Rows are points. Each copy is the shape, with its points in the same order, stretched, turned, moved and blurred by noise. Is it also mirrored, or only turned?

Shape (6 x 2):
[[ -9 -19]
 [-23 -24]
 [  4   3]
 [ 15 -32]
 [-29  21]
 [ 15   9]]
Copy 1 (6 x 2):
[[ -6  18]
 [-23  27]
 [ -6  -8]
 [ 34  24]
 [-60 -14]
 [  2 -16]]
Copy 1 is: mirrored
Copy 2, 6 rows:
[[  4 -18]
 [  7 -24]
 [  4  -1]
 [-15 -15]
 [ 28  -1]
 [ -1   9]]
Copy 2 is: mirrored
Copy 3, 6 rows:
[[  6  12]
 [ 15  18]
 [  4 -12]
 [-13  11]
 [ 34 -11]
 [ -1 -16]]
Copy 3 is: only turned

Shape (6 x 3):
[[-21  26  -8]
 [ 20  -5 -10]
 [ 20  -8 -15]
 [ -2 -16  60]
 [-10  -3 -26]
 [ -9   0 -16]]
Copy 1, 6 rows:
[[  7  17  11]
 [ -4 -13 -32]
 [ -9 -13 -36]
 [ 35 -31  27]
 [-18   3 -12]
 [-10   2  -8]]
Copy 1 is: only turned
Copy 2 (6 x 3):
[[-15  31  13]
 [-26  -5 -10]
 [-24  -2 -13]
 [ 25 -26  24]
 [-15  28 -19]
 [-10  20 -11]]
Copy 2 is: mirrored

Shape (10 x 6):
[[-29 -16 -15  -9 -33  15]
 [ 16  11 -22  19  30  11]
 [ 22 -26   0  17  -4  12]
 [  2  10 -17  39  32 -16]
 [-25 -10  11   0  -8  24]
 [-21 -20   1 -20   2  21]
 [ 20 -20   0  -8 -22  -3]
 [ 28 -30   9  -7   0  -5]
 [ -9   3 -16  32  22 -14]
 [-14   6   7  -6 -18  14]]
Copy 1:
[[ 38 -19  -2   1  15 -16]
 [-39 -15  24 -16  13 -10]
 [  2 -22  44  -4   5  -7]
 [-30 -27  -4  -9 -21 -32]
 [ 26 -29  -1 -15   2   8]
 [ 18   1   9 -22   6  11]
 [ 11   2  30  23   2   5]
 [  2   9  45   8 -10   8]
 [-14 -22 -11 -12 -18 -23]
 [ 21 -27  -1   5   8  10]]
Copy 1 is: only turned
Copy 2, 10 rows:
[[  0  21 -10   7 -16 -53]
 [  7   7  26  17   6  16]
 [  4 -20  18  -5   9 -15]
 [ -5  15  15   1  36  23]
 [ 10  19   2 -19 -25 -27]
 [ -7  15   8 -13 -41 -26]
 [ -9 -29  -6   3   4 -17]
 [-19 -35   9 -10  -2  -5]
 [ -6  19   7  -3  27   8]
 [ 12   9 -14   0 -15 -19]]
Copy 2 is: only turned
Copy 3:
[[-18 -22 -19 -12 -26 -38]
 [ 27 -17  -9  10 -16  36]
 [ 26 -25 -30  32   2   8]
 [ 24 -22  14  18  -6  40]
 [ 16 -12 -14   1 -22 -26]
 [ 13 -20 -17 -16 -13 -22]
 [  2 -11 -29  14  10  -4]
 [ 22 -17 -28  20  23  11]
 [ 15 -25  13  11  -9  26]
 [  4   5 -13  -4 -21 -23]]
Copy 3 is: only turned
Copy 4:
[[-22   1  60  -9  -5 -20]
 [  8 -24 -23 -28   8  16]
 [ 25   8  17 -12 -20 -19]
 [ 20 -17 -34 -27  24 -18]
 [ -1 -15  31   9  -1 -14]
 [  5  -5  40   5   6   3]
 [  5  38  25  -9 -20 -12]
 [ 29  38  12  -5 -14  -9]
 [ 16 -14 -15 -23  24 -24]
 [-19   1  19   5  -6  -5]]
Copy 4 is: only turned

Shape:
[[ 17  -9  -8 -16  10   2  13   6   4]
 [ -6   3  -2   7  -7 -19  13  -6 -30]
 [ 21   7  19  -2 -13  27 -21 -21 -25]
 [ 16   3 -18  15  17 -13 -26  -8  10]
 [-15   6   4  -3   3  15  10   4  -3]
 [ 19   4  23 -15   8  19 -24 -35 -27]
 [-12  10   0   0   9   2 -10 -15   0]
 [  0  20 -14  -6  -2   5  -2  12  -8]
 [-16  -6   2  -3 -21   8 -14 -22   8]
 [  3  37  -2  -4 -20  15  -9   1  19]
 [ -3  29  11  21  11  24  10  11  19]
 [ 24  24  -2  -1 -24  -8 -13 -28   0]
 [-20   0  26   0  14 -17 -10  11 -27]]
Copy 1, 13 rows:
[[ -6 -17 -27  -2  17 -15 -12   0  -2]
 [-14  23 -17  15  19  20 -11   2 -21]
 [  9 -10  22 -21  25   1 -23 -18 -21]
 [-10  14  30   9 -10 -14  -4 -19  32]
 [  0  -2 -17 -13   3   2 -27  15 -19]
 [ -6  -6  17 -36  37  -2 -28 -23 -14]
 [ -7  15   3 -17   4   1 -13  -2   4]
 [  8   4  -2 -11  10  -3  -1  12  -7]
 [ -2   6  -7 -17 -20   3   9 -17  -7]
 [ 28 -11  13 -13 -17   8  11   5   5]
 [ 16  -7  14   7  -6  12 -43  19   2]
 [ 16   3  14   0  -1  16  17 -29   9]
 [-35  11   5 -16  22  15 -16  20 -19]]
Copy 1 is: only turned
Copy 2, 13 rows:
[[-11   5   5   1   7   5 -14  -6   1]
 [ -9  -2 -10  -3  19  -6  13  34   6]
 [  5 -24 -41 -29  -7  47 -34  25  18]
 [  0   7  16  29 -12  52   6  13   9]
 [ -4   6  -5 -18 -21 -20 -10   9 -14]
 [  7   2 -31 -41 -18  60 -39  19  21]
 [ -1  20  -5 -13 -26  19  -4  12  -6]
 [-28   5 -12   3  -6  -1 -10  17 -15]
 [  9  -3 -11 -30  -8  22  12   8 -16]
 [-21   3 -38   4 -18  12  -2  -7 -22]
 [  5   5 -12  15 -48 -21 -14  -8  -8]
 [-19   1 -48  11  13  53  13   3   9]
 [ 24  23 -10  -5  -4  -7 -24  50 -10]]
Copy 2 is: only turned
Copy 3 (13 x 9):
[[ 23 -17  11   5  15 -19   0  -1   0]
 [-31  -8 -15  -5  13   5   6  -1  27]
 [-12  -1 -34 -21 -14   7  -2  15 -16]
 [ -7   5   1  40  -1  -5  -3   1 -14]
 [ -9   9   2  -8   3  -8  10   9   8]
 [ -5  -3 -40 -17   5  12   4   3 -30]
 [-13  17 -10   7  -2   7  14   5  -8]
 [ -5   3  -9  11  -1  -6   6  18  20]
 [-17  23 -12  -9 -32  15   9 -13 -12]
 [ -6  -1  -6   3 -40  -9  14  19  -9]
 [-11   7  16   1  -1 -23  12  34 -10]
 [-18 -19 -19   5 -30  -2  15  -8 -17]
 [-24   4  -3  -2  27  29  -1  14  16]]
Copy 3 is: mirrored

Shape, 18 rows:
[[ -3   4   8  19   4 -19  20 -14   2  -7 -20  -8]
 [ 39  16  25  -2  13 -19  -8 -18  -7 -16  14  24]
 [ 17  23   7   9  10  -3 -17 -30   2 -15  25  25]
 [ 21 -13 -23 -19 -15  11 -18   4   2  22  -2  21]
 [ 15  -6   4 -18 -11 -18 -25 -12  -9  18  12  14]
 [-11  -7  -6   2  12 -14  18   5  -5 -11   1 -11]
 [-18  -7  -6  -6 -21   3 -10   9   0 -18 -18   7]
 [ 24  -7   7   9  -2 -15 -21   4 -19   7   9  17]
 [ -6 -29   0  -6 -20  16  14  12   9 -11  -5  -3]
 [ -5  13  30  26  25 -12  12  -1 -23 -11  10 -28]
 [  6   3   0   7 -16   6 -12  14  23  10  -6  25]
 [  2 -11   4  -2 -15  17   1  -1   1  -9 -25  -9]
 [-11 -17   5 -21  -9   8 -13  11  25   4 -18  -2]
 [  2  -3   4 -22  -7  12  -5   5  -2  21  -8  43]
 [ 18  21   9  -8 -19  -4  -8 -11 -12  14  13  18]
 [  4   3 -10 -17 -12   4   4  23  10  -6 -15  -9]
 [ 23  22  26   8  -8 -23   0 -20   2  -2  30  28]
 [ 25  19  14  -3   2 -27 -16 -12 -16 -24  15  23]]
Copy 1 (18 x 12):
[[ 11  -4  11   0  12 -27  -4 -29  34  -6   2 -16]
 [  9  -4 -51 -13   7 -11  20   2  18  30  -6  22]
 [ -8 -16 -26  15  -7 -21  17   8  22  47 -15  11]
 [ -7   0 -17  15  -8  36 -19  28   9 -21  12  13]
 [-21  19 -31   8  -1  -1   7  21  -2 -18  11   9]
 [ -2  -3  28 -10   6  -4 -12 -28  -4   1  -2  -4]
 [-18  -4  18 -19 -16   8   9  10  20 -22 -12 -26]
 [-18  -5 -34 -17  20  -5 -10  23   1  -8  -2   4]
 [  5  -9  27   3 -19   8  -4  11  -4 -35 -15   6]
 [ 10   0  26 -30  20 -54  -7  -6  -4  28   8  -7]
 [ -1   2 -14   1 -21  13 -23  19  26 -15 -14  -7]
 [ 18  -4  22  -7  -2  -2   4  20  29 -20   5 -12]
 [ 16  30  15   3 -21  23   7  16   0 -28  -3 -21]
 [  3 -16 -30   3 -28  29   2  23   1 -18  19  -5]
 [-10   1 -28  -5 -17 -19  -6  27  26  -2  18  22]
 [ 11  19  21 -25 -15  19 -18   3  24 -12   5   3]
 [-10  -5 -47   3 -18 -36   5   0  18  14 -10  30]
 [-19  -4 -43 -28   4 -11  22   1  19  24 -11  13]]
Copy 1 is: only turned
Copy 2:
[[ -2 -22   1  15  16 -16  12  -8  -8  -6   4  17]
 [  4  -1  -4   6  18 -32   7  56   4  31  -2  -4]
 [ -7   1  -9  -9  13 -31   0  43   4   2  16 -16]
 [ -8  18 -24   4 -23   9 -44  -9  14  -7 -13  -5]
 [ -6  -6 -18  -4 -16  16 -26  16  11  10  11  -5]
 [  7 -14   4  27 -12 -15   6  -7  -7  -6  20   3]
 [ 26   7  -2   2   2 -12 -12 -22 -10  -7   1   4]
 [ 10   2 -14   6 -10   6  -5  17  17  13  -5  -2]
 [  9   8 -11  13 -21 -27  -4 -23  -4   6   7  10]
 [  4 -17  27  11  -1 -15  43  19  -4   8  27  18]
 [  1   3 -25 -16 -15 -17 -16   6   1  -5 -22  -7]
 [  9  13  -2   7   7 -15   0 -17  -7   0  -8  24]
 [ -1  12 -17  -4 -19  -6 -10  -1 -27  -1 -10  12]
 [-21  14  -9  -8 -25  -4 -24  -1  -6  18 -14 -24]
 [ -9  -6  -2 -20  -5  -6 -23  19  21  11   4  -1]
 [ 14   8   0   8 -13 -16 -21  -2  -8 -10 -19  18]
 [-10 -24 -19 -19  -3 -37  -7  46  12  21  13 -15]
 [ 22  -8  -1   5  19 -28  -8  40   8  17   1 -12]]
Copy 2 is: mirrored
Copy 3:
[[  6  -2 -15  22   9 -12 -20   6  -2  -6 -15  25]
 [-37  11 -43  13  -6  -8  -5  12  -7  24   6 -13]
 [-41 -12 -30   1 -17   5  -1   9  -9  -5  -1  -2]
 [ -7  17  -1 -30  -8  26   9 -21  -3   2  38 -36]
 [-26   8 -27 -27  -5   9 -20 -12   1   7  36 -16]
 [ 14  -7  -6   4   9   7 -21  12 -19  17 -14  12]
 [  7 -11  16 -15 -22  -5   3  -1  11  -4   4  -1]
 [-25  -1 -28 -15   3 -13   2   2  -3  10  28 -18]
 [ 17   7   8  -6  -6  13  15  12  10  17  21  -5]
 [ -7 -13 -23   9  24 -22 -15  39  -1  17 -39  26]
 [ -7 -11 -23  -6 -14   6  26 -11  20 -11  26 -26]
 [ 11  19  18  -9  -8  -6  11  10  16   0   3  -3]
 [ 17  10   0 -21 -15   9  -1  11  20   3  18 -28]
 [-19  -7 -11   8   2  13   3  -8  16  13  28 -40]
 [-34  -1 -27  -6  -4  11   5 -22  15   3  16  -2]
 [ 20  15   5 -15 -13  15  12 -10   5  13  -4 -11]
 [-45 -14 -60  16  -4   6  -1  -7   8  10  18   7]
 [-37  -5 -32   0 -17  -9  -9  -1  -9  17   1   0]]
Copy 3 is: only turned

Shape:
[[ -7  27 -19  -2 -20  -8 -14  19 -17 -17  25   0]
 [-14   7   8 -25  -4   0   4 -33  21   7  -5  10]
 [ 16  -8   7 -34   1  33  -3   5 -16  11  -4  18]
 [ 27 -23  -6 -29  -9  16  26  21  -9  10   5  -5]
 [-19  -7 -21  -9 -14  -4 -33  19  -1  -7  10  -2]
 [ -4   5  -5  14 -22   0 -24  21  -9 -17   8 -20]
 [  4 -10 -22  -1  22  16  17   6  19  21 -10  21]
 [ 26 -18 -45  -3  20  23   7  -1  -5  14   4 -12]
 [-21   6  22 -41  22  -8   5 -11   7  -7 -12  10]
 [ -1  -2   2 -26  -1 -22 -14 -14  12  -3  -9  28]
 [-22  23  -8 -29 -10  -9  -1 -11  17 -15 -30   8]
 [ 32   9 -14  -6   1  10   4  30  -2  14  14 -28]
 [ -9  22 -17  -4 -21  -2 -35  17  17 -10  14  -7]
 [ 10 -10 -35  18   8  17  24   6   6  24   8  -9]
 [ -2  -2   6 -20   2  -8 -17 -12  -6   8 -28  26]
 [ 37 -19   0 -16   8  28  10  11  -4 -14   4  10]]
Copy 1 (16 x 12):
[[-34 -15  13  -7 -32  -9  -3  17   2  -3 -19  11]
 [ 14   4   4 -28   2 -15 -19 -18  -6  24  41   5]
 [ 17 -13  52  41  -6   1  -5   8  -4  29  26   4]
 [ 22 -16  24  44 -26  38   1 -12 -26  13   1  34]
 [-19  -2  42 -14   7   3 -19  11   0  -5 -29  -7]
 [-19   4  24  -3 -35   8 -16  12  20  -3 -41  -4]
 [ 39   2   4  19  21 -14  12 -10  -4  23   0  24]
 [ 20  20  38  22  15  21  24   7  -5  40 -25  50]
 [ -6   2   4   3  12   1  -5 -33   0   2  60  -1]
 [ -8  -2   7  -5  15  -6 -21  -8 -21  18  29 -19]
 [ -5  -8  12 -17 -11 -27 -23 -46  -4  17  32  -9]
 [ -1 -17  10  29 -21  34 -10  -2  16  20 -36  60]
 [-31 -11  20 -21 -11 -11 -45   7  12   8 -36  17]
 [ 39   7   2   9  -5   9  29   2  -2  22 -31  40]
 [  5  -8  24  10  16  -9  -4  -9  -2  31  31 -40]
 [  7  17  30  54 -18  13 -10  14 -18  16   9  24]]
Copy 1 is: mirrored
Copy 2, 16 rows:
[[  2   4   8  11   4  -3  22 -17 -15 -51  13  10]
 [ -3 -14   1  22  21  -1 -18  -6   3  16 -21   8]
 [ 10 -26  28  20  -8  -8  -3 -19  17 -18  18 -49]
 [ 11 -13  34   6 -34 -15  22 -17  14  10  27 -31]
 [-18 -22   1  22  -5 -14  -3  -5 -14 -29  19   0]
 [ -1  -5 -11  11 -19  -7  18  16  -8 -36   7   7]
 [-11 -13   2   2  10  -3 -10 -18  10  28  37 -29]
 [-14 -17   4  -9 -38 -20   3 -33  52   5  41 -14]
 [  8 -18  24  11  13  17 -36 -14 -19   7  -5 -15]
 [  9  -7   4  46  11  22 -18 -13   2   8   4  -1]
 [ 20 -36   4  15  32  -3 -10   7 -17 -14   1  13]
 [ 13   1 -12  -8 -50 -24  33 -25  11  -6  17 -13]
 [  0 -10 -17  30   4 -23  12 -10 -17 -35   2  15]
 [-25  -8  -6 -16 -16 -15  17 -18  30  20  38 -13]
 [  7 -36   3  27   5  28 -13  -6  11  -1   5 -21]
 [ 25   1  22  21 -23  -5  -7  -8  26  -2  21 -33]]
Copy 2 is: mirrored

Shape (16 x 12):
[[ 13 -14  24 -12  12   9  -2  -9   3  12 -12  -6]
 [-31  13  -5   5   8  -2   1  12  -6  17  -7   4]
 [ 13   3  51   8 -12   1  -3  18   1 -23  -1 -15]
 [  7   9   2  16  -5   7  -4   4 -37  16  -3   5]
 [  5  11 -10  13  17   9  -3 -10   4 -12 -20   7]
 [  8  10 -13  16   4 -10 -10  -6 -27  -6  44  -3]
 [-10   5  13  13 -10  14  -6  -2   2  -1 -15 -51]
 [  4  -6 -12   4  -5   3   4  -2 -15 -20  18   6]
 [ 12  10  -8   5  19   0   2  38   7  18 -12 -11]
 [  4   5  -3  -4 -12  -2  -8   0  10  11  14   5]
 [ 12  13  -7 -30 -12   1   1  -9   4 -17   4   4]
 [ 11  -3 -13   8   9  -1   1  -5   1  -2 -16   3]
 [ -2  -1  18 -13  -8  -8  -1  -7   9  16 -19  -7]
 [  9 -13 -11  17  11  23 -18  -3  -9   6 -18  -7]
 [  9   8  -8 -28   3  -6 -21  -2  -1   9  10   3]
 [ -9  -3 -14  17 -12  -9  -5  -4 -21 -27 -20   4]]
Copy 1, 16 rows:
[[-28  -8  10 -36  -3  -3   1 -10   8   9   6  18]
 [ 24  -8   5   5  -2  -8 -28  -4 -14  -2  -2  14]
 [-13   9 -32 -30  11  14   2 -17 -19   2   3 -17]
 [ 27 -14   0  13   5 -14  20 -20  -7   5   5   8]
 [ -2  -7  18  -2  14   2   0   4  -3 -27  11   3]
 [  3   2  -8  52  -2  18   7 -16 -16   4   1  -6]
 [ -5 -40 -10 -16  28  15  -7  -5 -12   9 -13  -4]
 [ -6  14  10  23  10  -5  -3  -5 -13   2 -10 -21]
 [  9 -19   7 -22 -29   2   5 -18 -18   3   0   0]
 [ -4   2 -16  -1 -10   2 -13  -5  15  -5  -6  -2]
 [-12  17  -1  -3   9   0  -7  17   2 -20 -24  -2]
 [  1  -7  23  -7   6  -6   1   3   1  -4  11  -3]
 [  1  -6  -5 -29   1  -6 -11  12  16   9  -3  16]
 [-10 -31  12  -4   7 -19  15 -16  -1  -1  10  -5]
 [-13  -1 -18   5 -17  -4  -8  12   3  -9  -9  22]
 [ 18   2  10  18  31 -23  -1  21 -21  -1   6 -14]]
Copy 1 is: only turned
Copy 2 (16 x 12):
[[  3 -17 -16  16 -18  -7  12   6  -2   1   2  15]
 [  1 -12  -5 -28   8  -2 -23 -17   5  15 -13 -11]
 [  5  -7  17  19 -40   9  33  23 -12  -1   4 -24]
 [ -4 -15  -8 -10   2 -10 -17 -12 -17 -11  25 -12]
 [ -7   4 -12 -14  15   3  22  -9 -15  -8 -13   2]
 [-21   7   1   0   1  -5  10 -33  -9  19  60 -18]
 [ 31 -16  -9  -1  10  -2  26  20   6  15  -2 -23]
 [-22  11  -1  17   9  -4   2 -11  -3   5  23 -14]
 [ 25 -14 -12  -3   4  38  -7 -15 -25   9  -2   4]
 [  7  12   5   2  -2  -3  -3 -17   6  13  18   5]
 [-17  -1  26  16   6   1  19  -4  22  -4  11   4]
 [ -1   3 -15  -3  16   6  11   4 -18   3  -2   7]
 [ 11 -13   3  -4  -7  -9   3  18  12  10  -7  13]
 [  7   5 -42  -2  16   3   4  -4 -12 -10   7   0]
 [ -8  -5   2  -1  -6  13   3 -15  24   1  27  15]
 [-23   9  -5 -15  24  -3   6  25  -7  -3  -5 -21]]
Copy 2 is: mirrored
Copy 3:
[[  5 -17  17  15 -18 -34   4  -2  -2  10   7   2]
 [-24   3  -7   7  16  25  21   9 -15  -4   7  12]
 [ 43  29  22  12 -25  -4  -1  -3   4  49 -29  22]
 [-25  40  -9   3   8 -12   8 -12  22 -10   8  -3]
 [-19 -22  12  -3 -27  -4  26  -2  -4 -23 -24  -3]
 [  6  36 -24 -35  18   7 -10  16   8 -24  13  -9]
 [ -1  23  20  21 -34  11 -12 -23 -44  10   2  45]
 [  1   1 -20 -19   1  -1 -18  16  14 -17 -17  -4]
 [ -1  16  28   6  22 -10   6 -16 -38 -15 -18  -9]
 [  3  -7  -6   0   8  15  -7 -15   0  -5  10  -6]
 [ 31 -20   6   8  -8   6 -12  11  14 -30  -6  -9]
 [-19 -14   8   0 -16 -13   3  -3  -7 -15 -16 -16]
 [  1  -9  14  30 -18   3   1  -5  -4  17  16  -2]
 [-45  -8  19  -5 -21 -24  -8 -19  -7 -19 -11  11]
 [  8 -13  19   0  13   5 -15  13   8 -30  19 -11]
 [-33   5  -1   0 -27  17 -12  19  18  -1 -29  -2]]
Copy 3 is: mirrored
